Each row is a point. To make a cloud, some directions were put in groups of two or more. Within a group, all points are equally far from the middle, so they leave a hole (a ring in 2 directions, a hollow ball in 3). The other directions are filled evenly. Then the cloud was stretched, turned, moved and blurred a little. Count the holes, and give their numbers of directions, smallest first.

Cloud (20 x 3):
[[-2.7 -2.4 -3.0]
 [ 0.9 -2.8 -2.5]
 [-2.6 -4.9  1.3]
 [-4.6 -2.8  2.3]
 [ 1.7  2.3  3.2]
 [ 0.2  3.1  3.1]
 [ 1.2  3.4  0.4]
 [-0.6  1.4 -3.0]
 [ 0.7 -4.9  1.5]
 [-2.9 -4.8  0.1]
 [-4.1  2.6 -0.5]
 [-0.9 -0.1 -3.5]
 [-5.5 -1.5  1.0]
 [-0.3 -3.2 -2.8]
 [-5.0 -0.6  2.6]
 [-2.2 -0.4  4.8]
 [-1.5 -1.0  5.0]
 [ 3.3  1.0  1.2]
 [-0.4 -5.1  1.9]
 [ 1.9  0.6  4.0]]
Holes: 1 (3)

Cloud (30 x 4):
[[-1.8 -0.3 -4.3 -2.9]
 [ 0.5  0.4  1.0  3.8]
 [ 0.1  0.9 -5.1 -1.0]
 [ 5.8  0.5  0.4  0.2]
 [ 0.7  2.7  4.7 -4.9]
 [ 0.3 -2.1  1.4  2.4]
 [ 3.0  2.8  2.8  1.4]
 [-1.6  6.3 -1.7 -2.9]
 [ 1.1 -1.3  3.7  3.5]
 [-0.9  1.1 -2.6  0.3]
 [ 1.7 -3.0 -1.5 -0.4]
 [-0.7  0.6  2.0  4.1]
 [-2.8  0.7  1.3  2.8]
 [-0.5  4.3 -2.4  4.2]
 [ 5.7  2.6 -1.6  3.6]
 [ 2.1  6.6 -1.4 -3.9]
 [-3.1  1.3  3.2  3.8]
 [ 0.6  2.0  1.4  2.0]
 [ 4.8  4.6 -3.9  0.9]
 [ 5.5  1.4 -2.3  1.1]
 [ 3.0  3.4  6.0  1.2]
 [ 0.8  0.7 -1.7  0.0]
 [ 3.2  3.9  1.0  1.4]
 [-0.6 -0.7 -2.7 -0.8]
 [ 3.1  2.8 -1.6  0.8]
 [-0.3 -2.8 -2.7 -1.6]
 [-2.1  2.6 -3.0  1.5]
 [-1.7  2.1  0.3  5.7]
 [ 0.7  1.9 -3.1 -2.0]
 [ 1.3  2.8 -6.5  1.8]]
Holes: 0

Cloud (48 x 6):
[[ 1.3 -1.9  2.9  0.0 -5.3  1.8]
 [ 3.3 -2.1 -0.8 -1.6 -4.6  3.3]
 [-0.2  5.3  2.6  0.9  0.2 -2.2]
 [ 2.2  3.5  2.2  4.3  0.4 -2.3]
 [-1.1  1.3 -1.0 -6.3 -1.4  2.5]
 [ 2.3  3.3  0.4 -0.9  4.2 -3.3]
 [ 3.4 -3.0 -2.0 -1.2 -3.1  3.5]
 [-2.2 -3.1 -0.2 -2.0  1.8 -2.4]
 [-0.1  2.5  2.7 -2.8  2.5  4.9]
 [ 2.2 -5.0  1.0 -1.2  1.4 -0.5]
 [ 5.7  2.1  0.2  1.0  3.4 -1.0]
 [-0.2 -3.2  3.3  1.5  3.4 -1.4]
 [-1.0  3.4 -3.4 -2.9  0.0  4.3]
 [ 1.6  3.0  0.3 -2.6  5.7  0.5]
 [ 2.9 -1.6 -1.7  1.8  0.2  5.8]
 [ 0.7  3.2 -4.1 -4.6 -1.5  2.1]
 [ 4.1 -2.2  2.3  2.3  2.3 -1.9]
 [-3.1 -3.3  1.6  1.0 -2.6 -0.7]
 [ 1.7  0.6  1.9  4.1 -1.4  5.9]
 [-3.3 -2.7 -0.9  3.5 -1.5 -0.1]
 [ 5.3  1.6  1.5 -2.8 -1.8  1.8]
 [-3.8  1.3  0.3  3.1 -0.7  3.9]
 [-3.0  2.0 -1.9 -3.4 -2.7  3.6]
 [-0.6  1.4 -0.4  0.0  1.7  6.7]
 [-0.9 -2.8  2.5 -0.8 -4.6  3.0]
 [-3.1  3.0  3.4 -1.3  0.3 -1.1]
 [-1.4  5.2 -2.8 -1.5 -1.8  3.7]
 [ 1.5  0.4  1.9  0.6 -5.4 -1.0]
 [-1.6  1.0  2.1 -0.2  5.1 -2.2]
 [-1.5  3.2 -2.8  1.0 -2.8 -3.6]
 [ 0.2  5.0 -1.8  4.7 -0.2 -1.7]
 [-0.2  3.4  0.2 -1.9 -5.0 -1.5]
 [ 2.9  2.5 -1.9 -4.8 -3.4  1.1]
 [ 1.4  2.7 -2.0  0.8 -6.1  1.5]
 [ 1.2  2.2 -1.8  3.1 -5.5  1.9]
 [ 2.9  2.1  2.3  3.9  0.8 -3.1]
 [-2.0 -3.9 -1.5 -1.2  1.4 -1.4]
 [ 1.9  1.9 -0.2  4.8 -3.5  3.9]
 [ 2.9 -3.5  2.2 -2.8 -1.7  3.7]
 [ 4.7 -1.2 -0.7  3.9  3.3  2.2]
 [ 1.9  4.0 -4.9 -1.8  1.6  1.7]
 [ 2.7  3.8  0.6  1.9  3.4 -3.5]
 [ 0.2  0.4  2.9  4.1 -0.6  5.3]
 [ 0.2  1.5  0.8 -1.3  6.3 -0.3]
 [-1.3 -1.6 -0.4  4.2 -4.5  2.0]
 [ 0.8  3.6 -4.6 -0.8  3.4  0.3]
 [ 4.3 -1.8 -3.2 -0.3 -2.3  2.7]
 [ 3.7  1.6 -3.2 -0.1 -3.9  3.4]]
Holes: 3 (2, 2, 2)

Cloud (87 x 8):
[[-2.1 -2.7  2.1  3.6  1.1 -1.5  2.1 -4.3]
 [-1.9 -5.4 -1.0  1.3 -1.0  0.3  1.6  2.6]
 [-3.4  4.7  0.5 -0.5 -0.8 -3.1 -1.7 -5.8]
 [-4.6 -1.9  4.3 -2.1 -2.6 -0.5 -1.7  4.4]
 [-2.8 -1.2 -2.8  5.0 -2.4  0.8 -0.2 -9.2]
 [-2.8  1.6 -3.4  3.2 -5.1 -2.4 -2.2 -3.1]
 [ 1.6  3.7  0.0  1.7 -0.1 -0.3 -1.6  2.4]
 [-0.3  1.4  1.6 -2.5 -7.1 -0.8 -3.9  0.4]
 [ 2.6 -1.3 -1.7 -0.6  3.2 -1.9 -1.8 -0.8]
 [-2.1  0.7 -0.5 -2.1  3.7 -3.9 -1.4  3.7]
 [ 0.2  0.1 -1.9  0.8 -1.5  1.0 -2.1  1.4]
 [ 3.1  0.2 -2.0  2.1 -0.6 -3.1 -5.1 -3.7]
 [ 0.1 -0.2 -0.7  0.3  4.8 -0.1 -3.8 -0.7]
 [-5.0  0.3 -0.2 -5.5 -4.3  1.8  2.7 -2.7]
 [-1.4 -1.2  0.2 -2.2 -0.1 -1.2  0.9 -4.5]
 [-1.6 -0.4  6.8  4.0  0.3  0.2 -2.2  1.0]
 [-1.0 -2.4 -5.5 -4.5 -0.9  3.0  2.2  0.7]
 [-2.0 -1.1  4.1 -2.5 -3.0 -2.7  1.7 -0.1]
 [-2.8  0.1  0.1 -3.6  2.2 -2.9  0.2  1.9]
 [-3.2  1.7  1.3  0.4  3.8 -0.6 -1.5 -4.4]
 [-1.8  5.4 -2.8  2.6 -2.0 -0.8 -1.2 -1.8]
 [ 2.2 -0.9  0.0  2.0  0.0 -1.4  1.1 -3.0]
 [-2.8  0.4  3.5  2.6  5.5  0.1 -3.7 -1.9]
 [-1.8 -3.4  0.5  7.2 -0.9 -0.8 -1.0  2.2]
 [ 2.9  2.4  2.1  4.3  3.4 -1.0 -1.6  0.8]
 [-4.6 -1.0 -0.9 -0.2 -0.3  2.7 -0.1  3.3]
 [-6.3 -2.5  0.6  3.0 -0.3  0.0  1.4  2.4]
 [ 0.7  5.4 -0.8  2.4 -1.4  1.6 -0.6 -2.5]
 [-4.5  3.0  1.7 -0.4 -5.3 -1.0 -1.0  1.0]
 [-5.5  1.1 -2.2 -4.1 -0.4 -0.3  0.0 -6.2]
 [-7.7  3.3 -1.8  2.6 -0.7 -0.1 -2.7 -0.9]
 [-6.1 -0.2 -1.0  3.0  1.2 -1.4  0.3 -3.0]
 [ 0.2  0.2 -2.6 -4.0 -7.2  0.4 -0.3 -1.4]
 [ 1.6 -3.3  0.8  3.9 -0.4  2.6 -3.6 -3.9]
 [ 0.2 -0.7  1.9  1.9 -7.8 -2.3 -1.3  3.0]
 [ 4.1  0.3 -2.8 -0.2  3.9  1.0 -2.8 -0.7]
 [-0.7 -2.2  2.8 -2.3 -1.8 -0.9 -1.4 -2.0]
 [ 1.3  1.9  0.7  1.3 -2.2 -1.8 -0.8 -4.4]
 [-1.0  0.3  3.5 -6.0  0.1 -3.6  2.1 -4.0]
 [-2.7 -5.0  2.3  2.4 -0.3 -3.3  1.7  0.1]
 [-1.1 -2.2 -0.8  2.0 -2.8  2.2  1.2  1.9]
 [-3.6 -1.1  3.9  2.1 -2.8 -0.4 -6.2  1.3]
 [-4.4 -2.0  5.8 -1.3 -2.9  0.9 -0.4  0.5]
 [-3.1 -3.2 -0.6  0.9  1.2  1.4  0.9 -6.2]
 [-6.6 -2.6 -3.2  0.4 -1.2  3.7  1.2 -0.9]
 [ 0.5  7.2 -1.2 -0.5  0.5 -4.3 -0.4 -3.9]
 [-1.4 -1.7  2.7  2.2 -3.2  1.9 -3.1  0.5]
 [-1.2  6.6  0.0  1.2  1.3 -2.8 -3.8 -5.2]
 [-7.2 -1.4  0.5 -2.8 -0.8  1.5  0.3  4.4]
 [-2.1  4.4 -2.0 -3.4 -1.6  0.1 -3.4  1.9]
 [-1.1  4.1  0.2  0.5 -1.2 -2.5 -0.2 -1.2]
 [ 3.2  2.8  5.9 -3.3  2.9  0.8  0.3 -2.6]
 [-3.4 -0.7  1.9  0.0 -3.6 -2.3 -1.9 -0.9]
 [ 3.5 -0.7 -1.7 -0.9  0.8  0.9 -5.0 -1.4]
 [-2.2  1.6 -4.1  2.8 -4.9 -1.0 -1.5  3.1]
 [-5.0 -1.7  2.8 -5.1 -1.6 -0.2  0.2  0.3]
 [-5.8 -1.9  3.9 -1.8 -1.8 -5.2 -1.0  2.0]
 [-3.9 -3.4 -3.5  0.9 -2.1  5.6 -2.6 -1.8]
 [ 3.3  1.6 -0.7 -0.6 -2.4 -4.1 -4.0 -2.5]
 [-2.7  0.6 -3.1  5.7 -2.4 -0.8 -2.3  1.2]
 [-0.1  1.5  2.1 -0.8 -0.8 -5.5 -0.1 -1.2]
 [-0.1  2.0 -2.1  4.6 -1.7 -0.8  0.7  0.9]
 [-3.8  2.7  6.8 -3.0 -3.1 -0.7 -1.4 -2.0]
 [-4.5 -2.5  2.7  3.2 -3.3  0.0  0.7  0.7]
 [-1.6  1.3  3.4  3.6 -1.6 -2.3 -2.6 -3.7]
 [-3.3 -4.8  4.7 -0.1 -1.3  1.6 -0.2 -1.2]
 [-1.9  0.4  7.0 -0.5 -2.2  2.8 -2.0 -4.3]
 [-3.2 -1.2 -1.3  1.7 -5.8  0.1 -2.7  2.0]
 [-6.5  1.0 -1.5  0.6 -2.6 -3.1  0.5  3.4]
 [-3.0  4.1 -0.1 -6.4  0.2 -0.3  2.2 -2.1]
 [ 0.1  3.2 -1.4  3.8  1.8 -0.9 -4.5  1.8]
 [-2.7 -2.0 -0.5  3.3  0.6 -0.9  1.7 -5.0]
 [-2.5 -1.3  4.2  6.3 -1.3  0.6 -2.6 -0.3]
 [-6.2 -2.5  0.0 -1.6  1.6 -4.5 -1.9 -1.9]
 [ 1.5  4.2 -1.3 -0.9  4.1  1.7 -4.0 -2.7]
 [-1.9  2.9 -2.7 -3.5  0.4 -2.4 -1.9 -0.9]
 [-2.0 -2.9  1.6  1.9 -5.4 -4.5 -3.9  0.7]
 [-3.7 -1.0  3.9 -1.0 -2.2  2.1  1.1 -3.5]
 [ 3.1 -0.3 -3.0  0.0  5.3 -0.9 -1.4  1.7]
 [ 2.8 -2.0 -3.7 -1.2  2.0  2.7 -2.8  1.8]
 [-3.0 -2.6 -1.9  1.2 -0.6  4.0  0.5 -4.0]
 [-4.3 -4.8  2.7 -1.7 -0.2 -2.7 -0.2 -2.9]
 [-0.6  1.1 -0.4  2.2  0.7  2.2 -3.2 -3.2]
 [-1.8  0.6 -3.1 -3.7  2.0  0.1 -0.4 -2.6]
 [-0.2  2.0 -2.2 -3.0  4.7  1.1  1.2  3.1]
 [ 3.2  0.0  2.7  1.4 -2.3 -3.8  2.9 -5.2]
 [-5.1 -1.2 -5.5  3.1 -5.4 -2.4 -2.1 -1.7]]
Holes: 0
